Rows are points. Each copy is the shape, with its points in the same order, turned, moved and blurred by noise. Say if it was mirrored as well.

Shape, 7 rows:
-0.032 0.049 -0.039

0.030 -0.031 0.021

-0.013 0.044 0.003

0.040 0.029 0.012

-0.043 -0.023 0.043

0.027 -0.012 -0.028

-0.021 -0.041 0.044
Copy 1 (7 x 3):
-0.082 0.028 -0.010

0.032 0.006 0.017

-0.039 0.033 -0.030

0.008 0.060 0.001

0.008 -0.039 -0.045

-0.008 0.017 0.045

0.028 -0.033 -0.023
Copy 1 is: mirrored
Copy 2:
-0.048 0.062 0.010

0.016 -0.032 -0.014

-0.021 0.033 0.034

0.030 0.019 0.015

-0.050 -0.045 0.024

0.003 0.013 -0.036

-0.030 -0.055 0.009
Copy 2 is: only turned
Copy 3, 7 rows:
-0.043 0.034 -0.047

0.045 -0.027 0.013

-0.009 0.042 -0.011

0.043 0.029 -0.016

-0.019 -0.008 0.057

0.024 -0.022 -0.034

0.004 -0.022 0.055
Copy 3 is: only turned

Shape, 7 rows:
-0.051 -0.035 0.036 -0.007

0.017 -0.044 -0.012 0.053

0.040 -0.056 0.005 -0.011

0.001 -0.039 -0.014 0.022

0.036 0.042 0.004 -0.006

-0.007 0.019 -0.019 -0.048

0.031 0.031 0.037 0.025
Copy 1, 7 rows:
-0.004 -0.057 -0.003 0.046

0.021 -0.001 -0.080 -0.002

-0.024 -0.040 -0.055 -0.042

-0.006 -0.014 -0.057 0.003

0.009 0.019 0.008 -0.048

-0.047 0.000 0.015 -0.011

0.044 0.000 0.001 -0.039
Copy 1 is: only turned
Copy 2 (7 x 4):
-0.050 0.019 0.022 0.013

0.004 -0.019 -0.030 0.071

0.021 -0.041 0.027 0.052

-0.004 -0.024 -0.018 0.043

0.069 0.021 -0.010 -0.006

0.023 -0.010 0.002 -0.043

0.050 0.050 -0.003 0.036
Copy 2 is: only turned
